Rows are points. Each copy is the shape, with its points in the same order, stretched, turned, moved and blurred by noise. Is it also mirrored, or only turned?
In the rows, zero is written as 128.

Shape (6 x 2):
[[126 131]
 [165 136]
 [ 90 155]
 [113 170]
 [146  81]
 [122 148]]
Copy 1, 6 rows:
[[112 123]
 [147 123]
 [ 76 147]
 [102 160]
 [126  73]
 [111 141]]
Copy 1 is: only turned
Copy 2, 6 rows:
[[123 128]
 [158 143]
 [ 85 139]
 [104 161]
 [147  86]
 [117 142]]
Copy 2 is: only turned

Shape:
[[144 128 135 154]
 [160  86 106 164]
 [150 107 119 134]
 [120 136 105 125]
 [101 120 148 161]
 [123  86 129 117]
 [118 148 191 104]
 [152 152 163 138]]
Copy 1, 8 rows:
[[119 162 113 139]
 [ 84 132  77 135]
 [113 130 104 125]
 [132 121 132 150]
 [ 91 159 157 142]
 [ 96 116 135 111]
 [148 169 182  97]
 [145 179 124 121]]
Copy 1 is: mirrored
Copy 2:
[[144 118 142 145]
 [164  91 106 167]
 [159 107 114 134]
 [120 122 105 126]
 [111 107 163 154]
 [142  76 119 117]
 [128 129 192  74]
 [153 142 168 120]]
Copy 2 is: only turned
Copy 3:
[[138 105 131 135]
 [132  68  86 133]
 [128 100 111 111]
 [106 140 115 132]
 [ 94 105 156 152]
 [ 97  88 114  96]
 [114 140 201  88]
 [153 125 172 119]]
Copy 3 is: only turned
Copy 4:
[[149 130 131 142]
 [189  91 103 145]
 [160 113 119 124]
 [120 119 104 126]
 [117 107 155 157]
 [146  88 131 113]
 [103 156 192  98]
 [141 166 156 133]]
Copy 4 is: only turned

Shape:
[[143 149 165 151 148 119]
 [138 160 121 165 102 122]
 [115 128  84 169 101 171]
 [107  79  95 112 157 113]
 [ 99 164 109 107 147 109]
 [163 137 149 135 135 170]
 [ 99 138 139 163 119 115]
 [110 132 158 157 126 177]
 [123 122 124 121 121  95]
 [ 78 100 155 129 151  97]
 [130 129 155 102  87  95]]
Copy 1, 11 rows:
[[116 149 161 139 152 117]
 [101 168 133 169 110 127]
 [ 85 120 103 190 102 154]
 [120  97  79 118 141  94]
 [ 95 156 105  95 138 134]
 [142 125 149 159 146 163]
 [ 78 137 144 141 114 108]
 [ 95 103 161 152 126 160]
 [122 142 114 118 115  98]
 [ 90 104 136  94 132  81]
 [146 146 143 101  85 111]]
Copy 1 is: only turned
Copy 2 (11 x 6):
[[144 158 155 156 134 117]
 [129 142 111 157 100 106]
 [126  91  88 146  96 151]
 [110  83 119 125 178 110]
 [ 94 158 106 118 147 118]
 [170 134 158 122 109 145]
 [101 136 129 175 121 120]
 [129 130 157 151 107 171]
 [112 118 129 136 137  81]
 [ 84 122 158 170 178 112]
 [107 122 173 127 110  71]]
Copy 2 is: only turned
Copy 3, 11 rows:
[[144 139 161 131 150 162]
 [162 161 144 137 105 128]
 [152 147  86 169  75 145]
 [109  90  67 139 149 111]
 [110 169  98 105 147 121]
 [175 133 118 133 141 193]
 [114 141 139 133 104 133]
 [127 133 121 137 101 200]
 [133 123 119 107 135 106]
 [ 73 102 121 112 137 130]
 [145 118 136  62 123 115]]
Copy 3 is: only turned

Shape:
[[107 145 104  91 146 153 116 128]
 [126 152 129 109 125 146 138 145]
 [117  56 131 148 122 124 114 146]
 [124 157 114 147 130 140 122 139]
 [138 118 141  95 103 150 115 147]
 [113 156 128  95 106 143 117 109]
 [125 146 141  88 122 142 161 125]
 [107 161  80 105 123 105 104 113]
 [112 117 119 220 111 146 119  77]
 [ 89 160 131  87 120 137 135 150]
 [122 158 126 100 156 142 126 134]
 [111 159  24  85 132 140 138 142]
 [128 126 110  93 146  91 107 141]]
Copy 1, 13 rows:
[[134 156 110 107 136 176 107 136]
 [137 132 101 105 149 145 112 141]
 [119  88 163 120  85 155 147 162]
 [139 131 106 149 145 150 116 145]
 [148 102 128  84 123 150 101 142]
 [123 124 103 116 142 169  94 112]
 [129 135  89  86 141 144 122 118]
 [113 154  94 144 112 166  81 128]
 [113  89 122 216 134 182 162 109]
 [110 132 104  88 151 159  95 150]
 [135 160 114 113 155 150 112 133]
 [155 181  46 117 108 177  99 164]
 [119 153 131 111 100 133  96 143]]
Copy 1 is: mirrored
Copy 2:
[[ 90 132 115 106 108 163 116 139]
 [ 97 138 129 126 110 136 146 135]
 [ 90  65 108 154 151 116 113 125]
 [109 142 105 139 123 155 152 127]
 [ 97 102 147 137 111 126 124 159]
 [ 94 148 144 137  97 140 117 123]
 [ 89 142 148 110 104 119 143 114]
 [119 162  90 127  98 143  96 136]
 [105 124 102 198 131 166 145  38]
 [ 73 156 121 115 101 129 134 142]
 [ 93 146 128 107 118 149 137 136]
 [134 123  64  80  65 155 111 154]
 [114 125 114 111 146 124  95 160]]
Copy 2 is: only turned
Copy 3 (13 x 8):
[[107 138 129 114 144 122 109 161]
 [120 131 143 114 115 130 143 152]
 [118  69 107 184 106 140 136 148]
 [122 153 139 152 105 121 128 151]
 [112 122 118 122 119 168 146 162]
 [ 78 150 129 107 118 144 131 143]
 [107 127 143  84 113 139 141 132]
 [ 79 154 104 134 118  90 118 164]
 [107 150 143 222  76 131  91  93]
 [ 88 126 158 102 119 123 147 173]
 [118 144 140 112 149 121 132 147]
 [124 148 103  95 109  78  75 207]
 [103 121  95 130 142  99 148 165]]
Copy 3 is: mirrored

Shape (14 x 9):
[[119 142 144 100  79  96 129 145 130]
 [154 131 132  94 125 137  84 169 121]
 [116 130 139 140 137 160 108 151 156]
 [151 129 144 131 108 111 114 158 116]
 [120 135  92 152 113  97 169 143 134]
 [128 191 155 124 139 115 137 140  89]
 [111 129 146 154 113 138 168 161 150]
 [ 90 124  95 185 163 123 144 154 145]
 [125  86 156 126 113 128 100 179  95]
 [140 147 163  93 132 144 153 111 102]
 [105 107 130 115 132 147 133 151 176]
 [130 134  77 110  93 150 128 117 144]
 [147  99  99 150 117  90 155 142 126]
 [157 130 151 155 159 118  98  95 118]]
Copy 1, 14 rows:
[[111 128 176 122  94  92 107 163 113]
 [125 100 171  89 130  79 147 132 142]
 [ 93 113 115 128 140 122 145 162 145]
 [140 104 158 137 113 101 139 137 117]
 [142 115 111 134  92 138 132 156  76]
 [ 98 136 173 137 124 116 108  86  82]
 [113 140 138 162 111 147 161 183 106]
 [115 109  75 144 141 155 148 159  71]
 [128  81 191 115 128 123 152 172 135]
 [110 161 181 128 132 145 105 106 143]
 [102 138 115 118 144 127 148 186 140]
 [123 122 106  88  76 136 122 143 145]
 [182 108 116 135 104 133 147 156  89]
 [148  93 122 158 159 132  91  98 143]]
Copy 1 is: mirrored
Copy 2:
[[132 109 151 106  88  82 147 140 154]
 [177 147  89 112  84 101  99 144 140]
 [142 150 125 141 121 142  97 163 142]
 [164 101 118 134 113  83 115 145 146]
 [ 95  76 111 159 111 105 157 133 149]
 [125 104 102  66 161  82  99 147 157]
 [125  93 140 154 131 126 139 193 140]
 [ 81 111 102 179 146 122 121 150 123]
 [165 100 107 135  92  78 106 174  85]
 [158 106 112  67 138 137 129 152 130]
 [134 158 127 148 101 149 146 171 121]
 [116 114 122 131  65 162 126 113 164]
 [133  73  97 173 101  95 165 123 122]
 [167 118 113 120 169 112  98  89 118]]
Copy 2 is: mirrored
Copy 3, 14 rows:
[[113  97 141 107  75 123  90 113 135]
 [139 116 128  90 153 167  97  96 150]
 [107 138 118 142 152 134  89 129 156]
 [151 108 145 113 119 138  82 125 128]
 [134 139 103 137  84  92 102 155 107]
 [125 170 178 117 110 160 127 138 111]
 [135 121 131 146 107 108  89 162 169]
 [119 167  97 146 148  91  94 176 115]
 [142  69 160  93 156 139  93 143 152]
 [138 125 177 130 117 137 155 103 151]
 [101 122 108 137 144 101  89 115 184]
 [121 120  65 140  99 130 140  88 126]
 [173 121 120 109 105  83 107 140 105]
 [155 140 163 146 162 114 102 106  91]]
Copy 3 is: only turned
Copy 4, 14 rows:
[[137 112  82 147 129  92 149 116 120]
 [127 106  78 145 150 160  94 140 120]
 [ 85 125 127 155 157 135 109 138 162]
 [134  91 107 151 112 130 125 132 120]
 [132 135 120 142  90 114 193 154 132]
 [152 145 127 183 132 109 131 139  73]
 [111 105 155 158 150 101 167 147 153]
 [ 72 147 154 130 109 125 164 176 139]
 [ 98  56 117 131 145 154 122 116 107]
 [170 143 142 150 164 137 131  99 102]
 [ 94 126 119 118 174 126 135 140 174]
 [126 151  78 160 123 158 163 131 167]
 [143 108 121 112  76 129 179 148 134]
 [136 145 155 131  87 151  74 114 120]]
Copy 4 is: mirrored
